Each row of a before or after table is a point. One or more steps were done to the points. Then noise was added and the rows were shuffled. The steps act on columns, c1 being the first. Write out the steps. A step turns or swaps two columns, mirrors them in a line or flattens them onto one, adds a multiple of one to another, or multiplies or shifts one. Angles are multiples of 10 degrees, from the lower column toward the higher: turns from -170 to 170, lines from 10 to 170 but not 90. Use the fewest steps. Two steps may share a column if one is a turn and the other turns, adds or multiplies; they go together, in the order done. Otherwise the lowest column goes first.
(in the rows, 128 means zero)

Before (14 x 2):
[[168  93]
 [162   7]
 [ 83 138]
 [132 136]
 [132 142]
 [ 74 130]
 [151 111]
 [121  86]
 [159 125]
 [100 130]
 [122  87]
 [ 77 124]
 [164 119]
 [156 145]]
After (14 x 2):
[[166 147]
 [157  77]
 [132 160]
 [113 161]
 [155  80]
 [142 104]
 [101 141]
 [117 127]
 [169 150]
 [112 132]
 [120 163]
 [141  84]
 [134 182]
 [215 222]]
Steps: turn c1 and c2 by 120 degrees

Before (8 x 3):
[[ 95 130 173]
 [112 128 163]
 [ 80 173 163]
 [121 107 162]
 [188 131 183]
 [181 117 124]
 [112 183 133]
 [171  89  97]]
After (8 x 3):
[[186 171 163]
 [ 96 170 181]
 [170 130  84]
 [ 77 215 179]
 [122 146 165]
 [111 221 139]
 [109 168 169]
 [181 158 111]]
Steps: add -0.3 times c1 to c3; shift c2 by 40

Before (10 x 4):
[[190 176 178  87]
 [ 80 171 127  93]
 [131 149 146  98]
 [179 116  90 176]
 [109 118 123 147]
 [ 78  98 161  86]
 [143 157 123 101]
 [119 116 124 119]
 [113 111 113 181]
 [131 124 149  91]]
After (10 x 4):
[[161 163 198 141]
 [ 82  59 161 102]
 [117 104 169 105]
 [155 177 195 141]
 [185 139 210  96]
 [175 207 175  92]
 [143 127 172 122]
 [148 184 175 148]
 [ 71  67 138 160]
 [146 214 231 199]]
Steps: add -1 times c4 to c2; turn c1 and c4 by 110 degrees; shift c3 by 50

Before (13 x 6):
[[108 112  82 110 165  80]
 [159  88 125 142  66 153]
 [ 99 127 150 162 120  62]
 [183 142 139 128 152 183]
 [197 106 106 130 160 143]
 [159  99  41 192 168 119]
 [120 114 163  91 156 116]
 [114  53 120 116 130 119]
 [125 160 156 197  99 187]
 [121 163 166 185 178  51]
 [115 130  77 153 125 175]
 [140 159 113 116 101 119]
 [128  72 163 152 133 109]]
After (13 x 6):
[[113 102 132 194  49 103]
 [100 157  54 142  68 160]
 [197 123  67 101 107 113]
 [175 146  96 141 192 130]
 [141 206  81 131 113 141]
 [126 151 126 109  93 155]
 [120 101 120 135 183  46]
 [131  91  77 139 146 148]
 [183 103 109  74 140  96]
 [154 177 137 145 120 117]
 [114 140  50 104 159  78]
 [165 141  15 155  88  66]
 [101 140 109 196  96 127]]
Steps: mirror c1 and c2 in the line at 170 degrees; shift c3 by -30; turn c5 and c6 by -150 degrees; turn c4 and c6 by -60 degrees

Before (10 x 9):
[[108 105 166 134  90 188 150 164  79]
 [188 119 101 160 167 119 151  69 112]
 [187 145  99 115 132  81 175 140 150]
 [105 158 176 159 121 134 174 162  87]
 [175 209 153  78 106 103 152  95 129]
 [101 128 132 101 149 180 139 150 134]
 [182 109 163 145 120  97 189 101 183]
 [110  98 137 123 148 119 104 117 112]
 [100 195 115 131  98 147 104 171 128]
 [203 113 125  97 185 185  95 179 155]]
After (10 x 9):
[[ 34 113 199  98 118 117  62 179 154]
 [135  98 119 123 102 103 128 116 111]
 [167 196  87 130 139 111 103 173 129]
 [ 76 146 159 114 154 155 188 140 149]
 [ 85 108 217 145 163 175 178 100 182]
 [143 129 105  99  97 156  83 151 134]
 [164 105 146 134 150 169  80 165  79]
 [ 56 121 161 161 124 146 144  69 111]
 [ 98 208 200  78 170 142 161  94 127]
 [153 158 154 157 122 174 139 161  86]]
Steps: add 1 times c1 to c3; turn c1 and c5 by 150 degrees; turn c6 and c7 by -70 degrees

Before (11 x 11):
[[187 109 133 110 181 106 101  74  89 111 155]
 [101 130  80 114 127 168  83 152 102 175 175]
 [141 115 113 194 113  70 184  97  77 104 175]
 [137 137 169 190 149  80  83 148 144 169 150]
 [137 199 146 114 155  61 172  95  88 137 139]
 [133 110 157 196 141 129 151 147 102 179 204]
 [164  97 109 116 183  75 114 156 159 162 163]
 [116 110 168 114 153 154 119 154 155 161 125]
 [192 139 107 178 124  88 166  76 167 171 150]
 [170 182  60 141 172 141  97 120 147 113 114]
 [ 79 107 142 149 135 158 132 131 134 101 213]]
After (11 x 11):
[[134 117  83 194  96  70 163 136 148 163 155]
 [119  74 150 122  80  67 113 128 136 156 163]
 [191 169 112 111 112  49  76 120 137 141 144]
 [177  94 126 107  70  98 138 117  83 107 156]
 [121 166 174 118 110 177 171 126 111 170 183]
 [ 99 125  94 120 107 160 126 126 137 159 129]
 [183 112 193 140  74 146 137 125 171 120 112]
 [155 130 148 190 167  58  80 137  79  99 166]
 [157  67 148 158 143  69  88 142 166 164 162]
 [ 76 153 109 152 115 160 119 133 117  91 199]
 [136 130  97 200 125 132  99 138  99 165 213]]
Steps: turn c2 and c9 by 40 degrees; turn c1 and c2 by -50 degrees; multiply c3 by -1; flatten c4 and c8 onto the line at 10 degrees; turn c5 and c7 by -160 degrees; multiply c6 by 1.3; turn c10 and c11 by 10 degrees

Before (9 x 12):
[[135 167 139 118 150  96 132 119 148 150 137 100]
 [ 87 171 133 120 152 136 109 150 119 123 144  99]
 [189 138 106 127 157 131 138 141  95 151 147 178]
 [127  85 137  97 132 102  78 137 106 118 182  66]
 [161 137 105 134 158 134  97 116 121 120 121 175]
 [182 135 134 118 169 153 130 109 154 115 179 151]
 [195 133 155 113 164 138 126 132  94 107 136 159]
 [ 87 140 110 130 118 138 137 121 117  93 133  94]
 [ 67 145 138 124 132 107 134 121 123 115 148 128]]
After (9 x 12):
[[ 81 149 133 120 178 144 136 115 113 115 153 128]
 [150 185 119 118 209 132 109 160 141 121 143 100]
 [138  72  86  97 141 163  76 166 128 119 182  67]
 [226 135 154 120 154 157 141 123 148 151 147 186]
 [ 74 140  85 125 127 129 136 147 147  88 136  95]
 [169 181 105 118 177 130 130 123  95 148 135 100]
 [207 137 136 139 171 125  97 104 135 122 114 169]
 [249 132 180 113 165 147 128 103 159 113 145 161]
 [254 141 145 120 183  97 133 104 133 111 176 151]]
Steps: multiply c5 by 3; turn c1 and c5 by -40 degrees; multiply c2 by 1.3; add 1 times c12 to c3; turn c3 and c8 by -30 degrees; turn c6 and c9 by 130 degrees

Before (11 x 14):
[[116 138 161  98 148 126 148 105 176 123 110 119 126  57]
 [164 138 157 143 155 132 141 145 101 104 198 123 137  88]
 [ 80 206 115  95 127 122 182 107 170 144 121 122  98  67]
 [156 184 190 132 139 147 133 136 134 114 142 153 125 112]
 [158 128 150 112 147 148 149 106 138 117 157 140  72 108]
 [ 98 118  97 136 124 156  93 102 102  82 151 111 122 160]
 [ 94 101  85 198 156 115 143 133 113  85 107 108 101 142]
 [ 80  87  56 135 159 111 127 154 138  99 122 107 120 198]
 [ 71 113  75 148  95 153 184 125 149  80 125 120 139 164]
 [151 168 158 119 112  95 132 122 163  96 158 149 101  66]
 [130 132  52 160 138 135 150 100 134  94 123 130 154 154]]
After (11 x 14):
[[122  96  93  99  93 120 186 160 148 100 145 132 162 156]
 [152 183 164  65 122 125 112 129  70 107 111 129 126  56]
 [128 245 116  62  74  99  68 137  80 115 122 125 128  67]
 [155  40  59 176  85 127 148  99 129  94 125 128 106 202]
 [150  89  84 207  91 101 134 128 141  83 105 112 114 147]
 [142 117  51 117 124 157 124 154 111  97 121 101 132 155]
 [108 212 158 109 156 101 136 122  92 121 159  92  93  68]
 [ 97  90  73 149  66 138 106 123 110  68 126  93 161 167]
 [146 143 151  73 161  69 116 146 119 119 159 109 152 114]
 [144 193 192 147 155 129 133 120 120 129 142  97 150 117]
 [159 171 151 169 165 134 131 119 161 103 198 109 129  93]]
Steps: swap c1 and c5; add -0.7 times c14 to c2; add 1.5 times c8 to c4; turn c8 and c9 by 160 degrees; swap c6 and c13; turn c7 and c10 by 150 degrees; turn c10 and c12 by -140 degrees

Before (10 x 18):
[[ 81 120 161 109 114 111 104 116  91 178 160 139 160 118 118  99 161 175]
 [150 126 160 131 188 141  92  99 121 153 106 121 118 107 140 160 159 147]
 [118 112 153 151 165 158 107 138 137 157  91 131 166 104 137  92 110 140]
 [114 158 111 140  76 102  80 194 161 137 176 154 138 135 102 207 156 125]
 [ 95 149 114  72  54 111  55 186 158  93 200  68 139 178  48 191 128 108]
 [ 90 133 129 102 143 128  98  91 102 203  69 171 140 135 134 127 118 176]
 [ 86  69 148 112  83 130  74 119 149 136 130 127 120 105 128 131 110 112]
 [164 242  90 117  94 200  61  87 190  71 118 160 108 161 236 172  64  52]
 [ 46  92 141 170 101 113  72 117 117 159 143 110 159 134  90 138 137 108]
 [ 78 107 119 116 163 119 141  92 133 146 159 168 141 139  95  93  92 135]]
After (10 x 18):
[[162 153 134 113 168 134  63 155  99 153 135 137 150 136 133  80 108 142]
 [129 142 195 162  76 132  41 117 133 142 140 145 141 158 104 217 157 140]
 [ 81 118  87 244  91 136  20  91 161  70 161 169 152 189 240 154  64  62]
 [100 109 113  65  84 127  37 144 105 133 128 125 146 155 126 128 111 156]
 [152 101  92 131 141 137  61 127 133 203 173 171 117 104 132  88 117 187]
 [137 127  94 128 190 124  53 157 105 152 169 123 100 121 141 140 160 116]
 [126 114  93 108 161 135 100 120 136 152  81 166 152 133  97 119  89 174]
 [120 168 117  92 100 125  32 141 136 160 121 112 193 114  87 144 135 189]
 [114  71 190 152  58 114  14 108 180  95 115  70 163 157  48 223 127 144]
 [167 108 116 121 116 130  66 160 121 179  86 136 137  92 115 129 163 191]]
Steps: turn c1 and c18 by -60 degrees; turn c1 and c13 by -50 degrees; swap c2 and c4; swap c3 and c8; flatten c6 and c12 onto the line at 80 degrees; shift c7 by -40; swap c9 and c14; mirror c11 and c16 in the line at 70 degrees
